Each row is a point. The window is the flat piece filled in between its corners: a triangle in 3 columns, a solid with four corners in 4, and so on. A path goes straight from each point to the next, and from the last back to the first. List the points from which the path goes on through the window.
(in the rows, 128 means zero)

Window:
[[172 143 171  70]
 [104  65 104 109]
 [137 115 203 127]
 [186 175 138  86]]
Path:
(1): [187 134 118  89]
(2): [122 150 138  80]
(3): [109 106 169 111]
(4): [157  60 199 153]
(5): [208 123 188  93]
(6): [119 155 152  64]
(7): [ 59  88 135  65]
(8): [164  84 135 147]
(9): [240 184 115 136]
(10): [101 125 176  52]
(11): [ 84 131 174  79]
(12): [175 127 186 105]
Through the window after points: 5, 7, 9, 11

Window (8 x 8):
[[149 169 166 126  86 139 142 131]
 [165 102 122  46 166 137 166 249]
 [ 98  72 176  71 121 163 146 174]
 [161  76 101 145 156  85  99  32]
 [117 141  88 114 127 122 154 109]
 [183 136  57 139 124 153 115 156]
 [157  62 111 155 143 113 165  84]
 [115 120 124 134 150 117 136 184]]
Path:
(1): [147  79 103 121 123  95 154 120]
(2): [152  90  99  92 109 127 151 155]
(3): [161 147 118 163 159 171 116 111]
(4): [158 139 120 145 152 157 145  93]
(5): [136 103 111 131 107 121 121 134]
(6): [134 135 107 110 104  60 149 195]
(7): [138 111 111 142 165 169 122 149]
(8): [108 111 146 144 177 149 166 104]
(9): [156  72 110 108 116 100 109 121]
(10): [161  92 102 140  70 106 123 165]
(11): [112 144 119 120 217 145 140 139]
(12): [147 132 127 167 192 161  95 113]
Through the window after points: 6, 8, 10, 12

Window:
[[ 68 178 130 139 111  61 110 166 193]
 [ 90 131 153 155  57 117 154 174 134]
 [100  78 191 104  62 162  89 119 156]
 [193 113  95  98 144 188 167 249 139]
 [ 94 116 202  91 114 212 104 184 102]
 [ 98 166  97  33 120  57 128 124 144]
 [ 86 211 104 157 111 101  88 116 145]
 [145 146 113 127 129  52 124 174 130]
 [100  65  47 202 156 111 148 158 107]]
Path:
(1): [123 125  88  88 117 138 105 190 134]
(2): [170 120 178 112 128 137 213 161 161]
(3): [ 98 181 124  90 150  73 177 135 146]
(4): [113 112  82  59  73  81  56 153 136]
(5): [107 172 105 136  85  96  18 162 151]
(6): [ 71 153 126 152 137  89 196 144 161]
(7): [ 91 141 173 140 119 110 183 129 173]
(8): [141 131 100 139  97 130  83 205 108]
(9): [138 155 129  86  82 147  78 210 134]
(10): [124 127 140 102 124 132 161 155 155]
(11): [146 121 128 133 144 116 173 154 129]
(12): [127 150  75  77 103 103  76 232 145]
Through the window after points: 1, 3, 5, 11

Window, 12 rows:
[[102 131 111 185  61  70  77 102  99 134  68 100]
 [ 88 166 152 206  96 123 189 133 133 168 234 209]
 [100 170  85 152  72 123 152 151 141 148 121  97]
 [141 103 136 155  98  97  95 159 165 168  96 108]
 [144 147  83 170 101 154 103  81 155 188  88 148]
 [222  87 115  56 145 119 194 128  98  37  99 180]
 [117 153 122  93 178  98 212 110 189  83 168 249]
 [178 143  60 189 140  95  95 150 129 122  69 125]
 [123  95 117 204 124 141 125 119 122 106  43  66]
 [125 100  60 147 136 111 109 101 142 144 158 118]
 [123 131  88 134 113 158  57 150 142  99 112 155]
 [183 182 169  73 206 119 200  96 130  71 183 179]]
Path:
(1): [191 144 103 158  89 157 140 136 197  74 103 132]
(2): [152 123  87 176  48 128  99 107 163 129 141 108]
(3): [ 99 155 121 121 150 104 156 164 124 138  91 146]
(4): [101 179  88 165 157 108 115 138 103 157  71 144]
(5): [140  78 119 191  56 118 116 101 183 112 168 103]
(6): [140 134  90 177  88 121 116 106 145  85 104 154]
(7): [116  94 114 124 139 120 130 168 105 216  92 102]
(8): [130 145 128 133 170 136 132 136 104 130 131 163]
(9): [203 132 120 105  58  65 188 108 213  80 124  97]
(10): [139 124 106 181  74 120  94 104 141 122 117 142]
(11): [113 145  92 143 159 132 128 169 113 154 104 106]
(12): [124 147  98 115 141 116 134 152 109 110 115 180]
(13): [180 126 121 160 122 124 145  62 204 134 199 136]
(14): [179 129 120 133 112 103 128 121 173  93 136 180]
(15): [ 94 158  74 123 170 126 186 150  54 156 102 105]
(16): [120 125 128 152 150 101 142 125 112 124 118 130]
Through the window after points: 2, 8

Window (14 x 14):
[[116  91 109 175 110 124  82 125  63 115 145 167 160 108]
 [167 127  86 132  73  91 102 106 129 115 170 111 162 104]
 [165  66 163  97 142 159  81 200 140 127 102 123 203 184]
 [ 83 132 106 131 111  77  96 134  89  64 164  59 145 137]
 [111 132 180 194 126 107 105 160 135 161 128 139 188 150]
 [118 160 138 131 187 119 172 139 170 185 150 141 122 233]
 [ 94  98 135 151 104 126 162 131 111 118 166  96 110 134]
 [133 106 153  48 118 155 150 167 124 128  81 154 204 174]
 [ 28  87  95  95 113  95 162  68 180 130 185 195  83 164]
 [109 110 167 138 155 154  80 123 122 129 119 148 163 100]
 [187 133 141 135 109  35 130 126 108  96 158 128 136 121]
 [249 147 104 143  72  30 156  69 173 100  56 172 115 158]
 [173 104 141 157 136  34 153  94 107 157  72 102 163 135]
 [116 126 165 146 100 107  56 102 107 177 131 164 121 146]]
Path:
(1): [139 115 114 137 124 111 139  76 134 103 163 131 173 161]
(2): [121 132 142 117 142  95 125 159 125 151 115 124 110 157]
(3): [110 114  87 130  94  98 130 131 140 143 126 150 130 134]
(4): [190 121 212 135 151 110  93  88 123  90 118 105 191 176]
(5): [136  95 145 138 124 123 125 113  63 107 170 160 206 145]
(6): [127 119  95 179 104  66  81 131 140 149  79 125  79 101]
(7): [110 123  92 133 140 103 106 184 121 151 122 134 136 134]
(8): [111  89 203 133  95 137 115  60 111 114 185 119 162 161]
Through the window after points: 5

Window (14 x 14):
[[110 136 123 150 176 119  37  84  78 126  84 120  76 137]
 [147 116 121 153  64  63 157 132  95 158 155 167 120 132]
 [162 203 139  73 145 156 124 114 133 124  36 140 114 129]
 [ 83  79  95 174 170 131 142 104 120 144 146 139 113 132]
 [176 148 133  92 101 131 113 159 121 135 110 122 142 181]
 [ 87 210 127  94 117 173 122 157 154 101  99 164 128 149]
 [184 148 116 129  85 135 109 133 148 109 134 142 135 111]
 [ 70  99 140 142 167 112  80 122 103 137  91  93 105  90]
 [150 140 136 145 120  60 149 124 140 108 161 127 127 148]
 [111  87 160 150 101  95 127  85 145 164 183 149 123 139]
 [158 119 142 141 114  84 116 113 103 124 144 168 188 135]
 [132 135  89  97 102  80 124 104 126 148 163 136 146 131]
 [128 249 132 107 170 189 101 164 146 158  83 131 126 126]
 [ 92  93 142 129 168 126 123 113  83 128 184 142  92 104]]
Path:
(1): [118 155 133 139 123 136 134 109 103 136 136 111 112 144]
(2): [120 143 130 142 118 115 141 113 119 130 127 116 153 128]
(3): [139 133 124  90 130 118  90 149 142 148 142 168  97 126]
(4): [142 124 108 130 153 119 106 149 148 118 136 153 112 125]
(5): [106 167 156 123  95 135 118  72  88 148  98 107 114 130]
(6): [147 184 129 101 108 140 125 129 119 132 110 119 139 157]
(7): [132  67 132 124 133 109  95 182 145 123 128 184 111 150]
(8): [116 118 125 116 149 114 110 143 129 125 141 178 124 111]
Through the window after points: 6, 8

Window (14 x 14):
[[117 146 101 118 120 159  88 104 150 126  85 153  74 118]
 [ 50  22 177   7 138  66 241  71 140 133  17 241 165  53]
 [108 159 107 148 136 192 132 142  96 135  93 123 149 159]
 [102 121  66 128 103 194  95 125 149  83 146 156 147 133]
 [144  88  51 115 129 183 160 105 103 105 159  83  99 106]
 [108 124 132 175 104 155 103  98 115  84 121  91 124 168]
 [114 118  93 158 152 183  55 148 189 131  68  84 197  69]
 [107 100  77 108 108  96 103 172  93 125  90 112 128 146]
 [135 132  62 147 104 155 162  67 172 145 140 127 137 186]
 [140 133  70 177 115 131 120 116 103 125 137 142 142  91]
 [160 120  99 153  90 155 153 182 133  91 122 110 104 132]
 [ 20 164 217 115 110 156 150 199 132 149 231  39 107 122]
 [ 84 110  64 196 187 156 105 141 169 110  83 129 142 127]
 [153  60 147 131 163 163 143 163 116 154 217 100 134 136]]
Path:
(1): [ 90  86 111 144 109 180 123 143 127 137 119 107 129 120]
(2): [131 195 122 115 188 103 118 150 129  79 159 128 137 132]
(3): [132 112  76 124 154 147 148 118 141  82 133 119 129 116]
(4): [ 75  77 118 140  84 187 125 128 101 185 103 103 113 112]
(5): [ 96  33  87 150  72 199 171 156  70 147 169 101 121 121]
(6): [134 176 116 111 173 129 103  99 187  97 113 144 146 143]
(7): [113 195 156 110 167 150 167  96 194  50 122 107 146  94]
(8): [ 96  98  90 134 100 166 108 138 117 140 134 132 119 141]
(9): [143  71 105 178 101 190 118 135 132 120 127 118 119 102]
(10): [117 136  77 119 142 145 126 129 136 118 120 102 146 114]
(11): [132 150 104 148 152 156 130 112 129  79 133 103 142 149]
(12): [101  53  98 136  31 139 121 186 136 170  92 130  97 115]
Through the window after points: 3, 5, 7, 9, 11

Window:
[[110 128 166 130 109  92  82 174 103 104 179 188 159 133]
 [157 149 124  94 139 119 133 125 101 137 165 146 194 171]
 [103  83 130 139  77 127 121 143 173 112 162  56 163 177]
 [178 129 132 219 150 137  98  87  87 108 105 119  94  42]
 [148  89 124  83 143  54 166 147 118  82 142 188 149 144]
 [106 198  78 206 110 126 168   7  16 158 109 116  32  20]
 [110 195 131  38  70 153 108 198  87  89 106  11 130 132]
 [121 104  89  81 100 132  95 198 103 140 107 162 159 161]
 [138 138  94  90 106 158 126  82 123  89 154 166  98 118]
 [130 151 182 114  92 141 157 174 166 168 115 175 161 143]
 [142 121 130  71  70 121 111  50  42 104  86 133 111 123]
 [ 57 141 182 185 230 155 143 176  79  44 130 103 144 178]
 [ 83 156 130 101 139  85  57 148 167 122 112  93 139 171]
 [109 110 178 106 177 131 154 160 114 149 189 101  87 206]]
Path:
(1): [108 140 103  94 150 137 131 118 117 139 173 148 151 117]
(2): [173 133 172 125  83 107 107 134 104  72 100 113 104 212]
(3): [130 149  88 174  87  83  83 118 106  85 146 110 137 181]
(4): [116 134 164  93 151 164 151 133 100 141 104 129 136  66]
(5): [144 109 121 159 163 144 124 112 101 114 142 135 130  65]
(6): [150 153 133 157 105 110 116 103  95 108 105 129  94 118]
(7): [149 167 127 159 120  66  97 148  65  64 167 128  86 205]
(8): [ 97 110 126 112 149 181 142  93 107 144 109 105 143  54]
(9): [ 66 122 116  98 149 125 154 130 160 149 149 163 181  87]
(10): [175 147 152 127 105 129 115 125  76 117 125 123 116 168]
(11): [137 156 165 133  55  70 130 134  93 118 158 148 107 195]
(12): [122 128 109 112 158 148 136 115 111 112 118 123 135 106]
Through the window after points: 1, 5, 9

Window:
[[161 112  99 119  90 160 159 134 113 146 140 158 143 231]
 [120 149 138  92 129 170 110 112 102 109 105 198 186 249]
 [130 108 139 116 102 119 147 173 114 188 100  79 102  72]
 [102 162 127 152 120  91  79  88 166 123 172 106  98 131]
 [202 183 151 118 155  91 170  99 167 126  98 106 128 146]
 [129 141  92 119 188 110  72 105 159  98 126 109  96 150]
 [170 111 126 171  95 180 142 180 130 174  83  98 167  93]
 [ 78 118 112 138 158 142 128  80 145  86 143 126 111 124]
 [136 135 133 114 134  94 106 148 167  84 139 170 117  96]
 [171 105 126 190 111  98 156 115 113 188  70 118 117  96]
 [126 118 173 151 175 107 108 132 168  75 122 129 128 175]
 [166 153 120 135  61 128 151 201  64 118 105 112 129 117]
 [168  95 131 108  96 179 120 100  54 141 161 154 162 192]
 [126 163 153 139 151 140  99 123 150  95 145 161  61 136]]
Path:
(1): [127 146 117 149 171 106 173 187 114 184 110 171 135 138]
(2): [110 122 140 143 148 121 160 165 124 138 170 203 126 131]
(3): [176 141 128 107  91 171  79  84  96 102  86  81 132 190]
(4): [141 119 124 147  88 140 126 137 138 104 103 136 120 154]
(5): [157 155 142 118 162 108 142 151  92 150 150 120 144 150]
(6): [128 140 106 131 141 132 147 151 124 160 132 147 137 139]
(7): [174  94 173 125  66 134 101  97 109  83  87  79 137 173]
(8): [156 126 144  97 100 151  80 114 139 115  96 121 107 122]
(9): [133 129 106 190 145  90 195 144 119 164 136 133 163 146]
(10): [142 145  78 158 115 160 163 179  76 209 165  97 182 162]
(11): [146 103 175  93 102 105 114 115 158  73  70 152  68 128]
(12): [168 141 126 133 114 107  92  99 166  84  99 127  99 130]
(13): [126 145 123 121 184 125 124 127 135 129 134 121 127 167]
(14): [142 134 119 139 155 129 174 112 131 159 180 150 129 110]
(15): [138 128 137 123 114 143 108 123 125 106  84 114 134 163]
(16): [166 118 136 140  67 157  94 105 135  85 115  83 120 111]
Through the window after points: 2, 4, 10, 12, 14, 16
